Every row gives one point. Each copy is the shape, with its points in the same order, turned, moved and blurred by noise. Say if it was mirrored as well.

Shape (7 x 3):
[[-10  23  16]
 [-26 -34  -3]
 [ 47  -6  46]
 [  2  33 -25]
 [-27   2 -21]
 [  4  21   9]
 [-19 -17  -8]]
Copy 1:
[[-16  12  26]
 [-27 -40  -3]
 [ 46  -8  40]
 [-14  39  -7]
 [-34   1 -11]
 [ -1  17  23]
 [-25 -20  -1]]
Copy 1 is: only turned
Copy 2 (7 x 3):
[[ 20 -22   9]
 [-38  -9   4]
 [ 24  25  60]
 [ 23   3 -35]
 [-15 -14 -28]
 [ 21  -5   5]
 [-26  -9  -4]]
Copy 2 is: mirrored
Copy 3 (7 x 3):
[[-21  15  14]
 [-31 -38  -7]
 [ 43 -19  31]
 [-20  29 -25]
 [-47  -4 -18]
 [ -8   9  11]
 [-28 -28 -13]]
Copy 3 is: only turned

Shape (11 x 6):
[[-34  29  -4   1  37 -19]
 [ 22   2  57  -4   0   1]
 [  3  13  -5  22   6 -12]
 [ 28 -10  49  39 -14  -3]
 [ 10  -9  46  17  20  27]
 [ 28  41  19  25 -13  36]
 [ 24  32  -2   2 -25 -21]
 [  9 -25 -15 -24  17   1]
 [-45   7  48   8 -10  -4]
 [-42  12   0  12 -28  45]
 [ 22   6  -7 -26  26  19]]
Copy 1:
[[-30  32 -15   0  32 -21]
 [ 21  27  41 -15  -2  19]
 [  8  13  -8   4   3 -20]
 [ 45  13  48  17 -16  -1]
 [ 28  11  25   9  20  32]
 [ 48  46 -17  13 -18  24]
 [ 22  34  -9 -13 -38 -24]
 [ -7 -16  -4 -43   7   5]
 [-29  20  33  31  -9  19]
 [-12   3 -26  32 -30  39]
 [ 16  15 -18 -43  14  16]]
Copy 1 is: only turned
Copy 2 (11 x 6):
[[-46  41  10  -6  -2 -29]
 [ 29  19  28 -18  10  17]
 [ -5  27  -1  20 -10 -14]
 [ 39  19  34  28  16  17]
 [  2  11  40   7   6  34]
 [ 12  53  -6  15 -14  46]
 [ 30  43 -19   2 -11 -17]
 [-17 -23  -9 -14 -20  -9]
 [-12  28  10   1  60   6]
 [-25  24 -40  21  36  35]
 [-18   6   0 -24 -34  13]]
Copy 2 is: mirrored
Copy 3 (11 x 6):
[[-54   8 -14  -6  12  31]
 [ 27   9  36 -26  -1  42]
 [ -9   3  -6  21  -3  21]
 [ 31  -4  35  14 -21  55]
 [ 11  -8  51   3  18  38]
 [ 13  43  41  29   2  15]
 [  9  31  -9   1 -27   7]
 [  5 -26  -7 -20  17 -10]
 [-35  -9  44 -20 -31  48]
 [-41  -2  57  20 -24 -15]
 [  8  10   6 -16  30 -14]]
Copy 3 is: mirrored

Shape:
[[  3  13  11  28 -14  -7   5  -2 -16]
 [  3   8 -15 -14   7 -29  23  -1  15]
 [  8   1  21  11  14  22  -3  -5 -18]
 [-27   3 -21  -3 -37  12 -39   6  12]
 [-41   2 -33  13  -7  25 -49  18  12]
 [ -5 -10  -2 -28  -5 -30  -8  -2  -3]
 [ -2 -25  -3  13  -2   6 -24 -10  -8]
 [ -8  -6 -11 -37  16 -31  17   2  12]
 [ -9   1  -3   2   9  11  -5 -26 -27]
 [  1 -13 -33 -27  11 -28  -2 -14   6]
 [ 17   8   9   6  -3  13   0  11 -28]
 [ 23   5  30  17  11  21   0 -14  -6]
 [  9  17  14  -2  10 -16 -16 -13 -16]
 [-19  -2  35   9  -8   6 -13   1 -24]
 [-19  -5 -27  13  -2   2 -35  14   3]]
Copy 1 (15 x 9):
[[ 12  33   6  17  -4 -19   5   8 -30]
 [ -9  18 -31 -16  17  -8  25  10   0]
 [ 34  15  31   7  -8   7  12   5 -15]
 [-10  10  -7  18 -12 -13 -49 -27  -5]
 [ -4 -13   5  15  11   9 -60 -36 -25]
 [-12  -2  -9 -15 -11 -34   9  -6   5]
 [ 26  -8   2  18 -16 -10  -7 -15 -20]
 [-16  -3 -24 -23  13 -11  24  -1  15]
 [ 27  18  13   7  -4  -6  17 -29  -8]
 [  7  -7 -39 -18   3 -17  14 -20   0]
 [ 20  23  22  -5 -23   0   6  10 -32]
 [ 45  22  23   6  -6   6  10  20 -13]
 [ 26  14  18 -15   0 -30   5   0 -12]
 [  5   9  38  22 -11 -20   4   5 -12]
 [  6 -14  -9   9   3  -8 -32 -21 -27]]
Copy 1 is: only turned
Copy 2:
[[  1   8  18  11 -11   0   4  19 -30]
 [-12  15  -1 -28  -5  19  32 -13  -7]
 [ 33  -3   4  21   2   0  16  17  -4]
 [-17 -14   4   8 -11 -12 -39 -27  10]
 [-15 -11 -13   9  19 -14 -53 -11  24]
 [ -1 -23  -8 -23 -14   3  18 -22 -16]
 [ 22 -21   9   0   8  10 -17  -2 -10]
 [-11 -10 -18 -31  -3  17  39 -23   0]
 [ 22  -4  -9  24  10   9   7  -9 -23]
 [  3  -4 -16 -33   2  24  12 -36 -12]
 [ 21   3  -7  15 -24   2   6  22 -10]
 [ 40   6  21  19  -1  -3  20  16  -5]
 [ 20   2  -2  -4  -3 -17  20  -3 -28]
 [  6 -30   8  26  -5 -15   9  15 -17]
 [ -6  -8 -11 -10   9  -4 -34  -4   2]]
Copy 2 is: mirrored
